Every row gives one point. The points of each table are mixes of a few directions, plus a little noise. How many directions does each table use, and how many do they share? Where both have some left over, give the other angles between the two spaces (their principal angles), to ten degrees, smallest first.

First (6 x 3):
-.71,.12,-.29
-.70,-.05,-.15
.68,-.28,.41
.64,-.05,.21
-.11,.15,-.14
.19,.12,-.04
Second (7 x 3):
-.03,.12,.11
.24,-.94,-.85
-.15,.58,.52
-.04,.20,.18
-.02,.05,.05
.09,-.33,-.30
-.08,.33,.30
Directions: first 2, second 1, shared 0; angles 80

First (10 x 8):
.13,.24,.22,.62,-.14,-.61,.19,.45
.07,.14,.13,.37,-.08,-.38,.11,.26
.04,.10,.10,.27,-.06,-.26,.09,.20
.01,.02,.02,.04,-.01,-.03,.02,.04
-.07,-.12,-.13,-.34,.07,.33,-.11,-.25
-.19,-.37,-.35,-.94,.21,.94,-.28,-.69
.03,.07,.07,.17,-.04,-.18,.05,.12
-.12,-.24,-.23,-.62,.14,.61,-.19,-.44
.01,.03,.02,.07,-.02,-.06,.02,.04
.08,.15,.14,.37,-.08,-.38,.12,.27
Second (9 x 8):
.00,.03,-.08,-.26,-.12,.10,-.19,.00
.00,-.09,.26,.86,.38,-.33,.60,-.01
-.01,.08,-.21,-.71,-.32,.27,-.51,.02
.00,.08,-.21,-.71,-.31,.27,-.49,.01
.00,-.11,.29,.94,.42,-.35,.66,-.02
.00,-.03,.08,.27,.12,-.10,.19,-.01
.00,.01,-.01,-.03,-.02,.01,-.02,.00
.00,.05,-.14,-.45,-.20,.18,-.32,.00
.00,-.01,.03,.10,.04,-.04,.07,.00
Directions: first 1, second 1, shared 0; angles 50

First (9 x 11):
-.01,-.04,-.06,.00,.00,.07,.10,.09,.16,-.36,-.12
-.22,.12,.28,-.30,.10,.26,.08,-.02,.11,.28,.27
-.02,-.01,.00,-.02,.00,.06,.06,.05,.10,-.17,-.05
.02,-.04,-.08,.05,.00,.00,.04,.06,.09,-.27,-.11
-.12,.12,.25,-.19,.07,.08,-.06,-.12,-.12,.62,.31
-.01,.01,.03,-.01,.01,.00,-.01,-.02,-.03,.09,.05
.65,-.37,-.87,.91,-.26,-.77,-.22,.07,-.27,-.94,-.87
-.13,.06,.17,-.18,.05,.17,.07,.01,.09,.12,.16
-.16,.14,.28,-.23,.07,.12,-.05,-.12,-.11,.63,.35
Second (10 x 11):
-.18,.41,.04,.21,.15,-.21,.00,-.14,-.06,-.11,-.18
-.08,.27,.01,.12,.05,-.19,.09,-.04,.07,-.08,-.12
.12,-.21,.05,.00,.13,.20,-.15,-.07,-.12,.12,.13
.16,-.30,-.04,.07,-.08,.09,.12,.23,-.05,.25,.02
.21,-.42,.18,-.92,.26,.76,-.91,-.82,.17,-.49,.82
-.31,.32,.02,.29,.06,-.16,-.04,.02,-.35,.03,-.28
-.33,.37,-.07,-.26,-.29,-.21,.02,.01,.16,-.40,-.12
.33,-.08,.02,.33,.23,-.12,.29,.04,.20,.28,-.02
-.03,-.10,-.11,-.09,-.34,-.09,.24,.35,.09,.03,-.10
.11,-.26,-.08,.23,-.19,-.05,.31,.42,-.10,.36,-.15
Directions: first 2, second 4, shared 0; angles 50, 70

First (11 x 18):
.48,.04,.32,-.01,.09,-.02,-.10,-.24,.43,.30,-.17,-.25,-.42,.24,.12,-.37,.17,-.41
.30,.19,.07,-.21,.02,-.03,-.03,-.42,-.02,-.15,-.25,-.34,.14,.29,.09,.03,-.04,-.06
-.04,-.08,-.05,-.15,-.08,-.01,-.19,-.06,-.04,-.05,-.10,.14,.22,.20,.27,-.38,.08,-.33
-.46,-.20,-.02,.36,.08,.11,.44,.38,-.24,-.12,.40,.32,.00,.00,-.12,.21,.02,.06
-.18,-.20,-.02,-.21,-.06,.04,-.08,-.01,-.11,-.26,.00,.13,.52,.27,.32,-.36,.12,-.38
-.12,-.21,.19,.42,.15,-.04,.21,.01,.27,.31,.53,.16,-.68,.20,-.40,-.12,-.01,.06
-.21,.04,-.19,-.13,-.03,.02,.04,.24,-.20,-.24,.02,-.05,.38,-.51,-.21,.52,-.20,.57
-.08,-.25,.02,.19,-.03,.09,-.16,.85,.27,.47,.06,.41,-.35,-.83,.09,-.20,.26,-.12
-.14,.36,-.41,.19,-.11,-.09,.00,-.18,-.40,.01,-.11,.11,-.16,-.04,-.22,.48,-.29,.52
.40,.06,.26,-.19,.09,.07,.06,-.17,.15,-.09,-.30,-.39,.15,.18,.24,-.10,.16,-.36
.04,.23,-.22,-.27,-.08,-.12,-.20,-.39,-.11,-.17,-.12,-.23,.21,.00,-.20,.28,-.27,.46
Second (8 x 18):
.14,.04,.19,.07,.09,.11,.31,-.04,-.09,-.15,-.13,-.14,.12,.36,.28,-.06,.19,-.46
-.07,-.02,-.10,-.04,-.05,-.05,-.16,.02,.05,.08,.07,.07,-.06,-.18,-.14,.03,-.10,.24
-.10,-.03,-.14,-.05,-.07,-.08,-.22,.03,.07,.11,.10,.10,-.09,-.26,-.20,.05,-.13,.33
.21,.05,.28,.11,.14,.16,.47,-.06,-.14,-.23,-.20,-.20,.18,.53,.42,-.09,.28,-.69
.29,.07,.39,.15,.19,.22,.64,-.08,-.19,-.31,-.27,-.28,.25,.73,.58,-.13,.38,-.94
-.22,-.06,-.29,-.11,-.14,-.17,-.48,.06,.14,.23,.21,.21,-.19,-.55,-.43,.10,-.29,.71
-.22,-.06,-.29,-.11,-.14,-.17,-.49,.06,.14,.24,.21,.21,-.19,-.55,-.44,.10,-.29,.72
-.03,-.01,-.04,-.02,-.02,-.02,-.07,.01,.02,.03,.03,.03,-.03,-.08,-.06,.01,-.04,.10
Directions: first 6, second 1, shared 1
